Each point is reached from the start by the listed moves, each made once or not at all, plus a little noise. Say if it took an odd or an even number of moves. Then give how often each move was made.

Moves:
(1): [ 2.7 -5.9  1.9 -5.2]
(2): [ 5.0  2.1 -0.1  7.3]
Start: [-2.6 -0.9 -1.8  0.4]
Points:
[-0.1 -6.6 -0.3 -4.4] -> odd (1, 0)
[-3.4 -0.1 -1.3  0.2] -> even (0, 0)

Moves:
(1): [-1.1  1.1  2.0  1.4 -6.9  4.0]
(2): [ 0.3 -1.3 -2.5  2.7  1.8 -4.8]
(3): [-5.0 -0.4  2.0  2.0 -0.4 -2.1]
(4): [-0.4 -0.8 -2.9  2.1  0.2  2.0]
Start: [-0.7  1.0 -0.1 -1.7 -1.7 -1.5]
Points:
[-7.6 -0.5 -1.1  6.8 -6.8 -2.3] -> even (1, 1, 1, 1)
[-6.9  1.1  3.9  2.0 -9.1  0.4] -> even (1, 0, 1, 0)
[-2.0  2.3  1.9  0.0 -8.9  2.7] -> odd (1, 0, 0, 0)

Moves:
(1): [ 3.0  0.4 -0.9  1.6 -3.3  0.6 -2.1  3.5 -1.2  0.2]
(2): [-3.1  1.9  1.9  1.5 -1.1 -1.3 -0.6 -2.4  1.6 -1.7]
(3): [ 0.5 -1.5  1.4  1.4 -5.1  1.0 -2.6  2.1  5.5 -2.3]
(4): [ 1.3 -0.1 -2.1  2.4 -1.7  1.8 -0.8 -1.2  1.7  0.3]
(5): [-0.2  3.0 -0.1 -1.6  2.0 -0.7 -0.4 -1.0  0.9  0.4]
(6): [-2.6 -2.4 -3.2 -0.4 -4.6  0.6 -0.5 -4.1 -1.1 -0.5]
(7): [ 1.1  2.8 -0.6 -1.0  4.2  0.1  7.5  4.2  0.0  1.7]
(8): [-2.3  3.0 -1.2  1.5  0.9  0.2 -2.5  1.4  3.7  1.3]
Start: [-1.3  3.5 -1.1 -0.4 -0.7  2.4 -2.1 -0.5  0.0  3.2]
Points:
[ -1.7   7.5  -4.8   3.0 -10.3   4.1  -1.7   1.1   6.8   1.2] -> odd (1, 1, 1, 1, 1, 1, 1, 0)
[-4.2  6.5  2.1  1.0 -4.4  2.2 -5.9 -2.0  8.0 -0.2] -> odd (0, 1, 1, 0, 1, 0, 0, 0)
[  3.2   2.0  -3.0   4.8 -10.7   5.8  -7.3   4.3   6.4   1.6] -> odd (1, 0, 1, 1, 0, 0, 0, 0)
[-3.4  8.6 -1.7  4.1 -4.2  1.6 -6.7  2.4  3.6  3.4] -> odd (1, 1, 0, 0, 0, 0, 0, 1)
[-1.0  9.9 -9.0  1.7 -3.5  4.6 -0.5  2.2  4.0  7.0] -> even (1, 0, 0, 1, 1, 1, 1, 1)

Moves:
(1): [-1.0  2.7 -1.0  1.5 -1.3  2.0  0.7  1.1 -1.6 -1.4 -4.0]
(2): [-1.9  1.2  2.3 -3.8  0.9 -0.5 -1.1 -2.3 -0.7  2.5 -2.1]
(3): [ 3.1  2.0 -2.2  1.5 -1.9 -1.5 -2.0 -0.4  0.2  1.7 -0.2]
(4): [ 1.0 -0.9  1.7 -0.6 -0.5 -2.0  7.2  0.8 -1.5  2.3  1.7]
(5): [ 7.0  2.5  4.5  1.1  2.3 -3.0 -5.2 -3.5 -1.8  0.6 -1.8]
(6): [-1.8  2.0  1.0  0.5  1.1  0.1 -1.3  0.9  1.6  0.7  1.1]
(7): [-0.1  1.9  1.3 -2.4 -0.4  0.5  3.7 -2.4  0.9 -1.0  1.8]
(8): [ 0.4 -1.3  1.3 -0.7 -1.7  1.3 -1.0 -0.7 -1.5  4.3  4.7]
(9): [-3.4 -0.2 -2.5 -3.9  4.0  1.8 -2.0  3.4 -0.2  0.1  2.9]
(10): [ 0.3 -4.6 -3.9  3.3  5.9  0.4  0.8 -2.0 -0.4  1.5  1.3]
(11): [-3.1  1.8  0.9 -2.2  2.3 -2.3 -3.1 -3.2 -5.9 -1.8  4.5]
Start: [ 1.0  1.8  2.2  0.7  1.0  1.6  1.8 -0.8 -1.3 -2.9 -2.7]
Points:
[ 0.2  2.5  2.3  0.0  5.8 -2.2  6.0 -7.9 -8.2  4.9 12.2] -> odd (0, 0, 1, 1, 0, 1, 1, 1, 0, 1, 1)
[-8.7  7.6  2.1 -7.8  7.2  2.5 -3.5 -2.0 -9.7 -4.0 -1.9] -> even (1, 1, 0, 0, 0, 0, 0, 0, 1, 0, 1)
[ -5.9  10.9   5.4  -9.4   3.5   1.4   3.4  -3.3 -10.2   4.7   7.4] -> odd (1, 1, 1, 1, 0, 1, 1, 1, 1, 0, 1)

Moves:
(1): [-2.7 -2.1 -0.2  0.4  1.4  1.9 -2.4 -0.5 -1.1  2.2  0.6 -2.8 -0.2  2.7
 -4.8  0.2]
(2): [ 0.4  0.1  0.8 -0.9  2.3  0.0  0.9 -3.6 -0.5  0.2  0.1  1.1  1.8 -1.9
 -0.5 -2.1]
(3): [ 0.9  2.8 -3.0  1.7 -1.9  0.7  0.1  2.3 -0.3  2.6 -2.2 -0.9  1.1  0.9
 -4.9  0.3]
(4): [ 2.5 -3.3 -4.0  1.2 -4.1 -0.5 -0.6 -1.7  2.4  4.3 -2.2 -2.8  0.4 -3.5
 -1.3  1.2]
(5): [-2.6  1.0  0.6  4.5  3.0  1.0  3.7  0.6  0.1 -0.7  0.0 -2.0 -0.2  0.6
 -2.7 -2.0]
(6): [ 3.2  0.0 -3.7 -0.1 -0.7 -0.5 -1.9  2.9 -1.7  0.8 -0.9 -0.9  3.4  0.3
  1.6  0.2]
(7): [ 2.5 -2.4  4.3  1.5  0.6  0.2 -2.5 -1.9 -1.9  0.0  3.6 -2.8  0.7  2.7
 -3.2  2.4]
(8): [-0.2  2.9 -1.6 -0.5 -0.9 -2.6 -1.4  0.6 -0.5  3.7  0.5 -1.2  5.8 -1.6
 -2.4  0.1]
(9): [-1.7  1.2  1.3  3.5  4.0  0.9  0.1  2.2 -4.6  0.6  3.8  0.8  1.1 -0.6
 -5.4  1.2]
(10): [ 0.0 -0.8  2.9  0.6 -1.3  1.4 -2.6  1.7 -1.1 -0.9 -0.7 -1.2  0.7 -0.8
  1.4  1.1]
(11): [-0.4 -2.2 -1.8 -3.0 -3.7 -2.3 -1.0 -1.6 -1.6 -2.3  2.1  2.2  5.3  1.0
 -2.8  1.0]
(12): [ 0.6 -1.0 -2.6 -0.7 -2.9  0.5  0.2  2.8  4.0 -1.5  3.1  1.6 -2.6  1.3
  0.2 -2.4]
(13): [ 1.5  1.4 -2.6 -1.1  3.0  0.9  0.9 -2.9  4.3 -1.8  0.0 -0.8 -0.2 -2.1
 -1.9  0.0]
(14): [-1.2  0.0  2.5  6.1  3.8  0.8 -3.6 -3.5 -2.3 -0.8  2.2  0.4 -0.8  0.9
 -1.2  1.5]
Start: [-2.5 -1.9 -3.7 -2.3 -0.7 -0.9 -0.1  0.7 -0.9 -2.9  1.3 -1.8  3.0 -4.1
  0.7 -0.2]
Points:
[  1.2   1.0  -9.8   4.0  -1.6  -0.7  -4.5   7.2  -4.2  -2.4  10.3  -6.9
  18.2  -2.5 -19.5   1.6] -> even (0, 0, 1, 0, 1, 1, 1, 1, 1, 1, 1, 1, 1, 0)
[ -5.5  -3.7  -6.2  -3.3   6.3   0.5  -1.9  -5.5  -4.5  -4.0   7.9  -1.4
  10.8  -4.9 -14.8   0.2] -> odd (1, 1, 0, 0, 0, 0, 0, 0, 1, 0, 1, 0, 1, 0)
[  2.7  -4.9 -14.7  -3.5 -11.7  -0.2  -3.3   1.2   6.9  -2.4   1.4  -3.8
   7.7  -7.3  -8.6   0.8] -> even (0, 0, 1, 1, 0, 0, 0, 0, 0, 1, 1, 1, 1, 0)

Moves:
(1): [-0.4  0.8  1.2 -5.7 -3.8  2.4 -1.3  0.6  3.1  2.9 -2.0  3.6 -2.3 -1.5
  1.6 -0.4  1.7 -3.0  1.4  1.1]
(2): [-1.8  2.5  1.3  1.0 -0.1  1.6 -0.7 -2.5 -1.6 -0.4  0.8  0.7  2.1 -1.1
  1.1  0.2 -2.5 -0.9  0.8  0.9]
(3): [ 0.5  1.8  0.3 -0.8  4.0  1.8 -4.7  0.2  1.0 -1.5  0.2 -5.4  0.2  1.1
 -0.4  2.2  1.6 -0.7 -0.1 -1.9]
(4): [ 1.9  2.8  0.7 -3.1  1.0  1.9  1.1 -1.4  0.6 -1.4  2.6  0.8 -5.5  0.8
 -2.7 -0.4  0.0  1.4 -0.9  2.6]
(5): [-4.2 -0.6  0.9  1.7  5.6 -3.7  0.9 -2.3  2.7 -0.5 -1.7  0.3  1.0  0.3
 -4.5 -3.8 -0.9 -1.2 -0.7  0.1]
(6): [-0.2 -0.5 -1.9  0.6 -0.3 -3.3  0.0 -0.1 -1.6 -0.9  1.9  0.9 -1.7  0.3
 -1.4  0.2  1.2 -1.0  2.8  1.1]
(7): [-2.5 -0.4  2.2 -1.2 -3.6  0.0 -3.7  0.9  2.8 -0.7 -0.3 -4.2 -2.0 -5.0
 -0.1 -0.9  2.1  2.2  2.4  4.3]
(8): [ 3.4  1.5  2.2  3.2 -2.7 -1.5 -1.9  2.2  1.1 -1.0 -3.4 -1.4 -1.4  4.3
 -3.7  0.9  3.6 -2.0 -4.6 -0.1]
(9): [-3.1  1.5 -1.0 -0.5  2.1  1.5  3.3  0.9 -2.1  1.1 -6.0 -1.5 -0.4 -1.1
  2.1  0.0  2.8 -0.4  1.0  1.7]
(10): [-4.3  3.0 -0.9  3.8 -4.8 -2.1 -0.8 -0.5  1.5  0.7  1.1 -4.0  0.6  2.7
 -0.1 -3.2 -3.2  3.1 -0.1 -0.3]
(11): [ 0.5  1.9 -4.0 -1.9 -1.5 -1.2 -0.2  1.4 -0.5 -0.8 -0.2 -0.6 -0.2 -3.5
  1.7 -2.6 -0.9 -0.3 -2.3  0.2]
(12): [-1.4  1.1  0.6 -1.9  0.4  2.5  2.8  2.3 -3.0  0.7  1.8  0.5  1.9 -1.8
 -3.9  2.4  1.5 -0.9 -2.7  4.1]
(13): [ 0.1  1.2 -1.7 -1.6  0.0  1.0 -4.6 -0.2 -2.2  2.3 -1.4  3.0 -2.9  1.8
 -0.5  1.7 -0.8  3.7  0.7  3.0]
(14): [ 2.2  0.9  0.8 -1.4 -2.5 -1.7 -4.0  1.0 -1.4 -2.7 -0.7 -1.1 -0.4  0.4
 -1.9 -2.7 -2.9  0.0  5.1 -0.4]
(15): [ 2.7  0.7 -1.7  1.8  0.2  2.7 -2.2 -0.3  0.4  4.5 -1.6  0.4 -0.4 -2.2
 -0.4 -2.4  2.4  1.4  1.1  0.6]
(16): [-0.4 -0.5 -0.7  1.2 -2.5  2.1  2.4 -0.5  0.4 -2.2 -1.1 -0.6 -1.9  1.3
 -4.1  1.8 -3.3  1.1  1.9 -0.1]
(17): [ 0.3 -1.1  3.8  1.4  1.3 -0.3 -2.8  0.7 -2.9  3.2 -3.7 -2.0 -1.4 -1.0
  6.2  1.2 -1.2 -3.0 -3.0  1.2]
(18): [ 2.0 -3.5  0.0 -4.0 -1.4 -1.5 -0.5 -5.9 -1.2  2.0 -3.2 -2.8  1.1 -1.6
 -1.7  0.6  1.0  1.9 -2.7 -1.3]
(19): [-0.7 -2.2 -3.5 -1.7 -1.1  2.4 -4.5 -5.0 -1.4 -2.8  0.4 -1.7  1.0  4.2
 -0.3 -3.2  0.0 -0.6 -1.8 -0.6]
(20): [ 2.2 -2.2  0.0  0.8 -1.3 -0.4  3.5 -4.1  2.2 -3.0  0.1  0.9 -0.1  0.8
  1.6 -0.6 -1.9 -0.9  2.8  7.1]
Start: [-0.8 -2.2  1.8 -0.2 -2.6 -1.1 -2.2 -3.3  3.8 -0.8 -1.3  3.5 -1.5 -0.6
  1.0 -0.1  2.7 -0.9 -1.2 -2.0]
Points:
[  5.4   4.4  10.5  -0.7  -8.9   3.3 -17.6  -6.9   3.7  -8.1  -8.3  -5.8
 -14.7   2.8  -3.5   3.3  -2.7   0.1   4.1  14.7] -> even (0, 1, 1, 1, 0, 0, 1, 1, 0, 0, 0, 0, 1, 1, 0, 1, 1, 0, 0, 1)
[ -6.2   3.4   5.6  -0.1  -3.5  -1.1  -2.2  -8.0  -1.1   4.3 -16.5  -3.9
 -10.4   5.1 -11.8   1.1   2.2   3.1 -12.2   8.8] -> even (0, 0, 0, 1, 1, 0, 0, 1, 1, 1, 0, 1, 1, 0, 0, 1, 1, 1, 0, 0)
[  1.4   3.1   2.1   4.2 -12.6   1.9 -16.3  -9.3   4.4  -7.3 -11.8 -15.4
 -14.8   5.9  -4.0  -7.3   3.9  -0.2   5.4  13.3] -> odd (0, 0, 1, 1, 0, 1, 1, 1, 1, 1, 0, 0, 0, 1, 1, 1, 1, 0, 1, 1)
